Each row of a before or after table is a point. One or more steps were done to the points. Then noise was added and the rows were shuffled. The steps act on columns, c1 being the first. Name the steps. A step turns or swaps two columns, mirrors them in a line or flattens them onto one, adds a multiple of one to another, or multiplies or shifts one. Angles are multiples of 10 degrees, from the lower column toward the higher: turns from -170 to 170, lines from 10 to 170 but not 90. Use the fewest steps. Two steps may share a column if one is a turn and the other turns, adds or multiplies; they go together, in the order done. Otherwise the lowest column goes first.

Before (13 x 3):
38  52  -27
68  -34  -18
28  59  -36
67  -23  -7
-69  35  -1
77  72  -11
77  62  -39
76  33  22
32  -94  47
23  27  64
47  47  -28
35  44  -17
-28  67  -3
After (13 x 3):
-46  -27  -15
-59  -29  -28
-100  -40  -11
-84  -4  23
-32  -17  65
54  -58  3
-56  42  -8
4  -72  -3
-53  57  -20
-48  -46  -40
-55  -35  -26
-90  -27  -39
1  100  50
Steps: turn c1 and c2 by 160 degrees

Before (8 x 6):
8  35  23  -16  -71  45
-20  71  -22  12  -74  -6
-22  -32  -34  -35  42  17
4  81  92  9  -58  -21
43  48  15  -14  -29  -22
0  -32  -19  32  -16  9
15  61  -4  29  -4  34
89  -76  -35  -34  85  -12
After (8 x 6):
-23  21  -19  31  -16  -2
23  -30  22  -15  -69  35
60  -56  92  10  -57  -33
10  -64  14  -14  -29  -32
-10  37  -35  -34  42  7
37  -50  -5  28  -5  22
-117  -19  -34  -35  85  -21
67  -32  -22  14  -76  -15
Steps: turn c1 and c2 by -130 degrees; shift c6 by -10

Before (12 x 9):
54  2  20  -31  30  35  31  -19  50
23  40  -27  -23  6  2  -44  70  12
69  -84  -19  55  15  -47  -65  -2  21
-10  57  73  53  -3  18  -23  76  -40
-18  -27  -33  -14  53  54  46  4  -37
92  -72  12  -6  -54  8  -30  38  3
35  30  -90  73  10  7  -39  -5  9
-10  -71  51  -31  -45  -18  54  -7  55
-52  17  -15  -22  22  53  -53  12  50
-10  2  52  27  66  71  52  97  -24
43  -8  -55  38  -22  32  -33  0  -64
-25  24  23  58  -48  61  41  38  -7
After (12 x 9):
36  43  9  71  10  7  -38  -4  -92
-17  -38  -37  -12  56  54  44  1  -34
91  -94  2  -6  -53  8  -28  40  11
43  -10  -63  36  -21  29  -34  -2  -53
-25  30  -7  59  -47  60  37  39  23
52  3  45  -32  29  36  29  -18  17
-9  1  -23  27  65  72  50  99  51
21  51  10  -25  8  4  -43  67  -30
67  -108  22  53  13  -48  -67  -2  -22
-13  -93  55  -33  -46  -17  52  -6  51
-10  74  -44  51  -3  18  -23  78  72
-55  26  50  -22  21  50  -54  10  -15
Steps: multiply c2 by 1.3; swap c3 and c9

Before (11 x 12):
12  -4  31  53  59  5  35  -36  -28  22  -17  -94
-35  -41  -8  -70  13  46  51  76  54  57  -14  23
9  10  45  41  -33  72  50  -22  6  -38  4  -1
-9  24  86  -59  18  36  -2  -28  7  5  27  20
-29  57  -12  13  19  68  -36  -36  -48  22  -83  17
-52  -41  46  51  30  -7  38  20  18  -56  27  6
0  52  71  6  21  -32  16  23  39  -5  -65  -64
-43  -36  -32  -2  18  14  -32  -29  -41  -64  36  -79
-109  -30  24  -30  -53  -49  45  75  -21  -37  41  8
-112  -54  28  -33  -45  -25  -29  -24  -32  -39  -29  -53
-63  -41  41  -73  -45  -35  -41  57  60  67  46  -18
After (11 x 12):
10  -3  42  43  -36  69  46  -22  8  -40  14  -8
-8  -27  84  -58  18  32  -6  -30  5  10  23  40
10  13  34  52  66  7  36  -36  -29  23  -7  -189
-43  -36  -37  -3  29  13  -28  -31  -45  -65  -39  -165
-41  7  -5  -72  -7  47  51  78  51  53  -38  43
-104  33  28  -31  -32  -26  -31  -21  -32  -40  -53  -104
-61  -44  41  -72  -65  -35  -37  60  57  67  -41  -37
-112  -46  28  -29  -45  -45  49  76  -18  -34  -33  16
-56  -25  44  51  23  -10  41  21  17  -56  -44  11
1  67  76  6  7  -33  20  23  41  -6  52  -125
-29  84  -11  11  35  69  -37  -42  -49  23  53  30
Steps: turn c2 and c11 by 90 degrees; add -0.3 times c9 to c5; multiply c12 by 2

Before (8 x 18):
53  89  -10  36  0  -77  -52  -22  -32  -16  -34  -72  44  60  78  -37  2  48
7  -23  21  -9  93  -8  20  7  54  42  60  13  65  -32  -46  -35  -29  24
-38  36  -20  -15  25  -88  9  -23  54  43  87  25  -41  14  39  -45  74  -43
16  -42  -43  -90  -12  30  -40  -22  -57  -20  -24  11  37  -90  -37  5  -27  -6
-45  -7  -40  57  55  26  -74  86  -18  -45  -44  14  34  -39  17  -17  -23  82
-27  -31  3  4  46  -4  -61  -17  20  40  -7  -18  36  45  0  27  84  30
-46  17  -44  8  -35  -39  -5  -47  -41  12  -14  56  19  35  23  63  -49  -2
47  -8  50  -49  -11  -9  -21  -99  21  54  12  54  31  9  45  5  48  68
After (8 x 18):
-38  35  -21  -15  25  -89  47  -24  54  42  -79  25  -101  13  40  -45  73  -43
-46  18  -45  8  -34  -39  -2  -48  -40  12  15  56  49  35  23  61  -48  -1
53  89  -9  35  0  -75  36  -21  -33  -18  56  -71  109  60  78  -38  3  49
-28  -32  4  6  48  -4  65  -17  19  40  35  -20  92  45  0  26  85  31
46  -8  50  -49  -11  -11  31  -97  21  54  0  56  77  9  47  4  50  68
17  -44  -42  -91  -11  31  28  -23  -58  -19  41  11  93  -91  -37  5  -26  -7
8  -23  19  -9  93  -9  17  7  54  42  -59  15  163  -31  -47  -35  -27  24
-46  -7  -42  57  54  26  56  86  -18  -44  75  13  84  -40  14  -18  -24  82
Steps: turn c7 and c11 by -150 degrees; multiply c7 by 1.3; multiply c13 by 2.5
